Each row of a before or after table is a point. The points were changed in one or more steps. Then noise was added and the rows were shuffled. The steps act on how far a point lies along the listed directions, d1 being the first. Write out the steps. A step turns or swaps two directions, mirrors them in a line or flattens them onto one, adds a multiple of one to another, or multiplies one. Angles are multiples of 10 degrees, from the lower direction toward the higher: turns from -170 to 170, lines from 10 to 170 but not 90. Use the fewest steps. Two steps may share a direction if one is a turn and the other turns, adds or multiplies; they go together, in the order done. Otherwise the lowest direction goes first.
In the rows, 128 means zero.

Directions:
(1): [ 95 145]
(2): [111  95]
Before, 10 rows:
[[111  68]
 [ 87 143]
 [ 95 101]
 [123 159]
 [ 86 130]
 [142 165]
 [191  75]
 [117 110]
 [ 59  75]
 [150 118]]
After:
[[129 127]
 [127 137]
 [124 127]
 [128 132]
 [128 129]
 [122 124]
 [132 127]
 [123 128]
 [126 126]
 [125 130]]
Steps: multiply d1 by 0; multiply d2 by 0

Directions:
(1): [159 108 101]
(2): [ 97  98 114]
(3): [140 100 162]
Before (10 x 3):
[[158 134 112]
 [128 142 121]
 [151 120 133]
 [152 141 131]
 [138 132 102]
 [131 109 120]
 [101 131 102]
 [136 107 135]
 [131 121 105]
 [126 100 122]]
After, 10 rows:
[[ 96  81  62]
 [130 100  87]
 [107  96 117]
 [ 82  80 120]
 [187 177 148]
 [160 121  86]
 [153 146 154]
 [108 112 149]
 [194 155 116]
 [152 142 114]]
Steps: add -1.5 times d3 to d1; multiply d2 by 3

Directions:
(1): [131 129 173 155]
(2): [116  77 126 134]
Before (8 x 4):
[[123 109 112 125]
 [137 100 111 125]
 [136 123 173 170]
 [122 124 127 124]
 [126  89 115 141]
 [126 125 185 155]
 [124 121  94 120]
 [124 114 113 129]]
After, 8 rows:
[[130 124 218 174]
 [123 118  76 111]
 [122 103 105 122]
 [123  78 110 141]
 [138 123 203 191]
 [122 110 104 124]
 [135  92 100 123]
 [124 122 127 124]]
Steps: multiply d1 by 1.6; multiply d2 by 1.3

Directions:
(1): [144 155 108  78 143 125]
(2): [153 102  91 131 118 165]
(3): [145  84 147 100 115 104]
(4): [149 122 102 153 156  89]
(5): [ 85 118  92 118 107 109]
Before, 12 rows:
[[106 157 117 116 119 145]
 [142 143 135 185 160 129]
 [131 134 169  88 133 109]
 [131 149 101 143 144 164]
 [ 90 130 158 110 114 117]
 [136 129  58 116 124 113]
 [116 186 157 100 138 160]
 [117 153 157 129 150 101]
 [139 133  96 144 128 145]
 [109 127 174 128 116 138]
 [135 101 142 135 116 129]
 [117 139 106 102 117 181]]
After:
[[103 177 115  90 131 165]
 [121 157 111 148 137 129]
 [106 162 131  94 122 125]
 [112 175 129 134 154 134]
 [133  99 133 162 114 147]
 [108  97 150 106 102 125]
 [130 177 168  53 141 133]
 [130 126 168 197 153 104]
 [138 116 159 106 139  96]
 [128 169  55  99 141 106]
 [114  98 175 138 105 144]
 [160 113 140  64 130 129]]
Steps: multiply d1 by 2; turn d2 and d3 by -60 degrees

Directions:
(1): [ 83 124 132 115 137 114 151  78]
(2): [147 125 150  95 103  80 148 140]
(3): [138  83 144 122 102 136  88 101]
(4): [ 99  96 159 157 117 138 153 159]
(5): [106 125 140 134 164  90  87 146]
(6): [109 135  90 158  84 101 118 129]
Before, 14 rows:
[[123  99 151 104 127 140 160  96]
 [152 113 150 132 140 148 101 147]
 [115 104 128 110 103 133 149  84]
 [126 150 125 170 124 127  86 192]
 [165 152 106  77 128 131 111  43]
 [117 105 127 134  92 154 131 103]
 [ 90 123 122 125 126 115 123 114]
 [179 143 110 113  87 100 120 113]
 [ 99 122 138 142 125 120 106  99]
 [135 174 147  78 150 112 216 136]
 [198 135 134 136 120 153 101 158]
 [107 129 112 145 108 123 146  81]
 [121 119 164 129 123 101 115  79]
 [119 125 120 127 148 147 166  95]]
After, 14 rows:
[[101 167 108 146 150 124  86 126]
 [191 128 163  68 114  96 151 108]
 [141 155 167  90 101  76 235 185]
 [131 117 109 133  95 160 112 100]
 [147 118 172 131 113  99 110 112]
 [149 143 109 135 129 145 124  98]
 [133  96 140 128  92 126 153 132]
 [128 122 112 156 138 164 154 125]
 [121 133 115 120 133 127 107 126]
 [123 130 130 145 135 136  87 109]
 [147 109 127 111  97 136 137 112]
 [171 105 186  87 155 176 145 106]
 [112 105 142 149 127 139 111 129]
 [140 119 154 134 124 143 137 119]]
Steps: multiply d1 by 0; multiply d2 by 2; turn d4 and d6 by 80 degrees

Directions:
(1): [182 150 135 149 103 103 117 148 107]
(2): [155 101 123  69 130 125 152 151 120]
(3): [127 162  70 125 137 153 123 157 128]
(4): [108 153 127 118 115  78 145 144 171]
(5): [109 163 162  96  92 157 116 135 118]
(6): [148 151 119 131 115 143 181  85 134]
Before:
[[ 90 163 140 152 130 132 116 112 136]
 [165 141 117 146 115 122 129 133 107]
 [147 146 131 142 129 161 143 118 118]
 [122 137 139 137 112 117 126 130 121]
 [191 136 157 155 113 140 121 114  86]
 [131 128 149 124 120 130 110 157 117]
 [166 113 150 128 118 119 134 122 114]
 [137 156 110 109 120 148 168 101 137]
 [207  82 112 140 146 142 126 129 100]
 [144 132 126 148 129 127 113 140 123]
 [108 176 121 130 122 158 123 124 127]
 [177 119 124 147 130  99 126 142 119]]
After (12 x 9):
[[207  62  42 167 190  84 155 139 151]
 [173 141 120 132 115 111 146 135 128]
 [150 138  87 143 134 134 128 141 114]
 [181 107  63 168 165  81 141 150 142]
 [116 161 128  91 113 143 166 100 145]
 [ 82 176 167  99 104 212  96 116  98]
 [113 155 155 106 105 147 106 166 117]
 [125 149 143 126 103 139 119 130 107]
 [141 124 104 151 146 138 111 143 115]
 [189 165 121 145 112 173 122 124  78]
 [138 145 134 134 131 181 136 118 110]
 [103 151 172 147 121 190  91  95  87]]
Steps: add -0.5 times d3 to d6; turn d1 and d3 by 50 degrees; add 1.5 times d2 to d4; multiply d5 by 3

Directions:
(1): [134 129 134 189 132 124 104  97  93 108 149]
(2): [109 168 110 149 158 153 106 171 143 139 150]
(3): [135 150  99 103  93 116  74 133  99 132 110]
Before:
[[116 144 130 164 170 153 147 137 168 122 156]
 [125 139 128 144 119 119 102 117 112 126 126]
 [130  92 166 156 130 128 145  86 108 108 145]
 [121 157 113 109 149 145 127 183 157 154 130]
 [105 129 141 134 181 165 170 155 173 138 137]
 [117 146 104 106 146 147 126 178 167 155 148]
 [108 109 150 141 155 140 170 125 159 132 135]
 [103 155 110 147 158 153 120 161 139 126 146]
 [133 118 121 123 120 117 103 131 108 136 110]
 [137 117 131 115 119 136 147 123 132 132 113]
 [128 119 141 149 132 121 141 121 115 120 136]]
After:
[[132 137 114  94 115 141 130 148 137 142 107]
 [129  89 135  41 127 129 204 153 197 158 113]
 [138 132 131 187 104 120  53  81  50  99 150]
 [135 128 131 164 117 114 108 110  88 114 136]
 [137  83 140  43 101 116 175 110 146 136  73]
 [124  92 148 134 136 126 176 101 133 109 127]
 [149  93 143 131 107 108 150  68 124 104 116]
 [121 128 125 150 153 135 114 148 126 138 131]
 [131 100 146  48 136 129 207 161 190 158  99]
 [129 105 127  85  92 108 129 106 122 133  93]
 [121 139 140 190 143 128 108 108 110 116 150]]
Steps: multiply d1 by 2.5; turn d2 and d3 by -120 degrees
